Each row of a before or after table is a point. One or more steps were done to the points. Then noise was added and the rows were shuffled. The steps act on columns, c1 being the first. Write out the steps. A step turns or swaps two columns, mirrors them in a line or flattens them onto one, adds a multiple of one to another, or multiplies or shifts one. Angles are multiples of 10 degrees, from the lower column toward the higher: turns from -170 to 170, lines from 10 to 170 but not 90. Use the fewest steps. Two steps may share a column if one is a turn and the other turns, adds or multiplies; they go together, in the order done. Otherwise the lowest column goes first.

Before (11 x 2)
[[ 2.0 -4.7]
 [ 4.6 -1.0]
 [-2.0  0.3]
 [-2.3 -0.7]
 [-1.2  2.4]
 [ 2.7 -4.7]
 [ 4.6  1.4]
 [-0.2  3.5]
 [ 4.6  2.5]
 [-1.6  1.6]
 [-4.0  1.9]]
After (11 x 2)
[[ 3.3  0.0]
 [-5.3  2.7]
 [ 2.4 -1.5]
 [ 2.2 -4.0]
 [ 2.4  4.5]
 [ 1.7 -1.8]
 [-0.5 -2.1]
 [-1.0  4.4]
 [ 1.1  4.7]
 [ 0.0 -2.0]
 [-4.6  2.1]]
Steps: swap c1 and c2

Before (11 x 4)
[[ 4.5 -3.4 -0.1  1.7]
 [ 1.2  2.4 -3.1  1.4]
 [ 0.4 -2.4 -3.9  0.1]
 [ 5.4 -4.6 -0.6  3.3]
 [ 6.1 -0.5  2.8 -4.0]
 [ 0.0  0.2 -2.8  1.5]
 [ 1.2  3.4 -4.5  2.9]
 [ 0.4 -0.1 -0.7  3.9]
 [ 0.5  1.1  2.1 -0.3]
 [-0.2  5.3 -7.4  1.2]
 [-2.0 -0.2  2.0  1.9]]
After (11 x 4)
[[-4.5 -2.8 -7.4  1.7]
 [ 1.3 -1.5  1.9  1.9]
 [-0.2  0.2 -2.9  1.6]
 [ 2.3  1.3 -3.8  0.0]
 [-2.4  5.2  2.8 -4.1]
 [-3.2  0.3 -2.9  1.5]
 [-3.7 -0.9 -4.3  2.8]
 [ 1.1  5.7 -0.2  1.6]
 [-0.8 -0.1  2.1 -0.6]
 [ 1.0  7.2 -0.5  3.4]
 [ 0.1  0.6 -0.3  3.9]]
Steps: turn c1 and c2 by 120 degrees

Before (14 x 6)
[[-0.2  5.5  4.6  1.7  3.9 -0.8]
 [ 0.3  0.1 -2.4 -5.6 -3.1  0.2]
 [ 0.2  0.9 -0.4  1.6 -3.3  0.7]
 [-1.3  1.3  4.2 -1.6 -1.9 -0.7]
 [-0.1  2.4  2.2 -0.5 -2.7 -0.8]
 [-0.4  1.5  1.3  0.3 -4.1  1.7]
 [-0.1 -1.3  2.9  0.8 -1.4 -1.0]
 [-2.3 -1.3  4.5  1.3 -2.8  0.6]
 [ 0.7  0.3 -9.4  0.7  4.2 -0.8]
 [-0.5 -1.3 -0.9  1.8  3.1 -1.2]
 [-4.4 -0.6  0.1 -1.4 -4.2 -0.5]
 [-2.8  5.1  3.6 -0.4 -2.2 -0.4]
 [-1.2  8.1  0.3  0.1 -3.0  5.6]
 [-8.2 -0.8  2.5  1.6 -0.7  6.7]]
After (14 x 6)
[[-0.2 -0.7 -0.3 -1.8 -3.2  0.7]
 [-0.9  1.4 -0.9 -1.5  3.0 -1.5]
 [-2.7 -5.1  3.6 -0.4 -2.4 -0.5]
 [-0.2 -2.2  2.4  0.0 -3.0 -0.7]
 [ 0.9 -0.4 -9.1 -0.9  4.2 -0.5]
 [-1.3 -1.4  4.2  1.1 -2.0 -0.5]
 [ 0.2  1.7  2.8 -0.7 -1.3 -1.7]
 [-0.3 -1.8  1.7 -0.5 -4.1  1.8]
 [-2.7  1.9  4.7 -1.2 -3.0  0.8]
 [ 0.6 -1.1 -2.1  5.6 -3.3  0.4]
 [-1.2 -8.1  0.2 -1.7 -2.9  6.0]
 [-0.2 -5.3  4.3 -2.8  3.8 -1.1]
 [-4.5  0.2  0.1  1.1 -4.0 -0.7]
 [-8.0  1.2  2.6 -1.5 -0.8  6.4]]
Steps: turn c2 and c4 by -170 degrees

Before (12 x 9)
[[-4.5  0.0 -0.5  1.7 -2.4 -1.7  2.9 -2.9 -0.9]
 [-0.6  3.2  2.3  1.8  7.2 -5.3  0.1 -1.2 -5.3]
 [-2.9  1.3 -3.3  1.7 -0.2  0.2  3.5 -1.1 -4.3]
 [ 3.1 -2.2 -4.0  0.8 -2.7  2.8  0.5 -2.4 -0.8]
 [-3.3 -2.1 -1.5  1.6  0.2 -2.3  6.4 -4.6 -5.0]
 [ 4.5 -2.7  1.0  0.9  1.6  2.2 -0.3 -0.1  0.9]
 [-1.5  1.6 -3.4  0.7  1.8 -4.8  5.0 -2.8 -0.8]
 [-2.4 -0.4  0.4  0.4  8.3 -5.2 -2.9  0.2 -3.8]
 [ 3.2 -3.6 -1.3 -1.1 -0.6  1.6 -3.9 -4.6 -1.8]
 [ 4.3 -0.9  0.2 -5.0 -0.7  2.2 -0.1  0.6 -0.4]
 [-3.6 -0.1 -3.1  0.3  2.7  1.6  6.5 -3.9 -0.5]
 [ 3.9 -4.5 -1.8 -1.6 -2.3  0.5 -0.3  2.1 -0.9]]
After (12 x 9)
[[ 4.5  3.2  2.3  1.8  7.1 -5.2 -0.9  0.9  2.9]
 [ 4.3 -0.4  0.4  0.5  8.5 -5.2  2.4  1.6  0.5]
 [ 5.9 -2.1 -1.5  1.7  0.3 -2.3 -7.9 -0.8  0.8]
 [ 5.1  1.3 -3.3  1.7 -0.2  0.3 -3.3 -1.4  0.7]
 [ 1.6  1.7 -3.4  0.6  1.8 -4.8 -5.7 -1.1 -0.6]
 [-0.6 -3.7 -1.2 -1.2 -0.6  1.5  0.0  6.1  3.5]
 [ 2.7 -0.2 -3.0  0.4  2.8  1.5 -7.5 -1.3 -2.4]
 [ 3.5  0.0 -0.5  1.8 -2.4 -1.6 -3.9  0.3 -2.9]
 [-2.6 -0.9  0.2 -5.1 -0.7  2.1  0.6 -0.3  3.6]
 [-1.3 -2.2 -4.0  0.8 -2.8  2.8 -1.8  1.6  2.9]
 [-1.8 -4.5 -1.8 -1.7 -2.3  0.5  1.5 -1.3  3.6]
 [-3.5 -2.7  0.9  0.9  1.6  2.1  0.0  0.2  2.9]]
Steps: turn c1 and c9 by 130 degrees; turn c7 and c8 by -140 degrees

Before (13 x 12)
[[ -2.6  -7.1   2.7  -2.7  -1.3   1.4   0.9   0.0   5.3   0.0  -2.6   0.2]
 [ -1.7   2.7  -1.3  -3.1  -0.8   2.4  -1.0   3.3  -0.3   0.9  -3.2  -1.5]
 [ -1.0  -0.6  -1.3   2.0   0.0   0.2   1.0  -2.7   0.1  -1.6   4.0   2.4]
 [ -0.4  -1.4  -0.3  -0.1  -4.0   3.4  -2.7 -10.8   1.2   1.5  -2.4  -0.1]
 [  0.0  -0.1   0.7   0.5  -2.7   4.0   0.0   3.3  -1.7  -1.5   1.2  -1.2]
 [ -2.1   2.0   1.9  -2.7  -2.8   3.5  -5.3   1.6   1.1   0.4  -2.1   5.5]
 [  6.9   0.0  -0.9  -1.8   2.2   3.5 -10.7   1.1  -2.1   3.1   0.2  -0.6]
 [ -0.8   2.4   4.1  -2.0  -2.3  -4.4  -8.0   4.0   0.6   1.5   2.7   2.4]
 [ -0.7  -0.7   3.1   2.0  -3.2   0.3   0.1   3.1   4.6   2.2  -3.3   2.0]
 [ -1.7   2.1   1.5   0.4  -1.3   2.1  -6.8  -3.5  -2.5   5.6   0.9   2.2]
 [  5.0  -1.5  -0.7  -0.4  -4.0   2.5   0.0   3.6   4.1   6.2   2.0  -0.6]
 [  0.0   2.1   3.6  -2.9  -0.2   3.4   1.1   0.9  -1.8  -1.3  -1.5   2.9]
 [ -0.3  -5.3   0.5  -2.6  -1.3  -2.8  -0.7   4.1  -1.7  -2.2  -1.2   2.3]]
After (13 x 12)
[[ -0.1  -0.4   0.7  -0.4  -2.8   4.6   0.6   3.4  -2.0  -1.3  -0.9  -0.4]
 [  4.8   5.7  -0.9   0.6   2.1   4.2  -7.8   1.1  -1.3   3.5  -1.6   4.4]
 [  3.7  -4.0   0.3  -3.4  -1.3  -2.2  -1.6   4.2   0.1   0.1  -2.2   0.9]
 [  4.5   3.1  -0.7   3.6  -4.1   1.3   0.3   3.9   0.3   4.9   4.7   0.0]
 [ -2.9  -0.4   1.4   4.0  -1.3   2.9  -6.0  -3.6  -2.0   4.0  -1.8   3.5]
 [ -0.7  -2.3   3.2   2.9  -3.5  -1.1  -0.7   3.3   5.1   0.5   2.3   0.7]
 [ -2.9  -0.1   3.7  -3.1  -0.4   3.7  -0.2   1.0   0.3   0.9  -2.4   0.3]
 [  0.9  -1.2  -0.3   0.8  -4.1   2.9  -1.9 -10.8   2.7   1.1  -0.1   1.1]
 [ -3.0   0.9  -1.2  -2.0  -1.0   2.8  -0.3   3.3   2.4   2.8  -1.9  -0.1]
 [  0.5  -0.5  -1.3   0.5  -0.1   0.4  -0.2  -2.6  -3.6  -2.6   2.1   0.2]
 [ -3.5  -0.6   4.2  -0.5  -2.2  -4.6  -7.1   4.2  -2.0   2.1   1.9   4.0]
 [ -3.3  -1.1   1.8  -1.8  -2.6   3.2  -6.3   1.5   2.4   2.1  -0.1   3.6]
 [  2.8  -7.5   2.5  -2.2  -1.2  -0.3   0.8   0.1   4.9   1.6   3.2  -0.4]]
Steps: add -0.5 times c3 to c1; turn c1 and c2 by 50 degrees; turn c4 and c10 by -40 degrees; add -0.3 times c9 to c6; turn c9 and c11 by 60 degrees; flatten c7 and c12 onto the line at 150 degrees

Before (11 x 14)
[[-5.1  0.9 -1.5  1.5 -0.6  0.2 -3.3  5.0  4.1 -1.1  0.4  0.2 -2.8  0.2]
 [ 0.9 -0.9 -4.7 -4.7  2.7 -1.4  3.0  2.0  4.8  2.5 -5.1 -3.1  3.7 -0.4]
 [-1.5  1.9 -4.3 -0.3 -0.2  0.3 -1.6  1.9 -3.6 -0.5  1.8 -1.6  0.0 -5.1]
 [ 3.0 -6.9 -1.6 -1.2 -0.8  0.2 -3.1 -2.5  4.5  2.5 -2.4  1.4  1.9  2.4]
 [ 0.2 -1.3  1.2 -3.7 -1.7 -0.8  1.1  5.6  4.5 -3.1 -1.4 -1.2 -2.9  2.4]
 [ 0.3 -0.9 -3.7  4.2  3.9 -0.5 -4.2  2.5 -3.4 -1.1 -4.8  1.9 -3.9 -3.7]
 [-2.9 -0.8  1.7  1.2  2.8 -2.0 -2.7  1.1 -3.3 -2.1 -2.2 -2.6  4.6  4.3]
 [ 0.6 -2.6  2.3 -0.6  2.2  3.9  1.8  0.2  3.2  2.7  2.2  4.9  0.6  1.5]
 [ 4.0 -1.4  1.2  2.9  3.3  1.7 -4.0  4.6  5.4 -1.1  0.2  2.5 -3.7  1.0]
 [-4.8  1.8 -1.8  0.4 -1.8  5.8 -3.9  0.9  3.0 -5.0  0.0  2.2  2.8  3.0]
 [ 3.7 -4.6 -5.8 -1.6 -1.0 -2.3  0.0  0.5  1.4 -2.6  0.5  2.1  1.4  4.1]]
After (11 x 14)
[[-1.1 -0.2  5.2 -4.5  2.8  3.0 -1.5  0.3 -0.5 -3.8 -1.0  0.1 -7.4  5.0]
 [ 3.0 -0.6 -1.9 -0.8  2.3 -1.9 -3.8 -1.3  1.7  1.0 -1.6  4.7  2.4  3.2]
 [-0.7 -7.9  0.3 -1.2 -0.7 -2.2  2.5  2.9  2.3 -1.1 -0.7  4.1 -3.5  4.5]
 [ 3.7 -0.3  3.8  1.6 -0.7 -2.4  2.5 -3.8  0.3  0.9  2.7 -3.7  1.4  4.0]
 [-2.2 -1.0  1.8 -3.8 -1.7  1.2 -0.4 -5.3  2.2  1.6  3.4 -2.1 -0.7  4.7]
 [ 2.8  2.3  2.0  0.5 -1.7 -6.8 -0.8  0.0  3.0  5.2 -2.5 -4.3 -0.8  3.0]
 [-2.9 -5.5  5.3 -1.7 -1.3  1.5  1.4  2.4  4.3  3.5 -1.5  2.2  0.1  1.5]
 [-0.2 -2.5 -0.9  1.2  3.0 -0.1  3.2 -2.0  4.2  0.1 -3.3 -4.6 -4.1 -3.3]
 [ 0.1  1.4  4.7 -0.3  0.0 -1.4  0.8  0.2 -4.9 -0.4 -0.9 -2.2  2.1 -3.5]
 [-2.0 -2.5  1.3  3.1  3.2 -4.0  1.8 -4.5  1.1  2.5  3.4  3.5  1.7  5.3]
 [-0.1 -2.5  4.5  4.4  3.9 -2.5  3.6 -0.4 -3.7  2.0  5.8  0.8 -4.4 -3.3]]
Steps: turn c10 and c12 by -140 degrees; turn c1 and c12 by 140 degrees; turn c6 and c7 by -140 degrees; add -0.5 times c7 to c2; turn c3 and c8 by -150 degrees; swap c9 and c14; multiply c11 by 1.3; turn c11 and c13 by 110 degrees
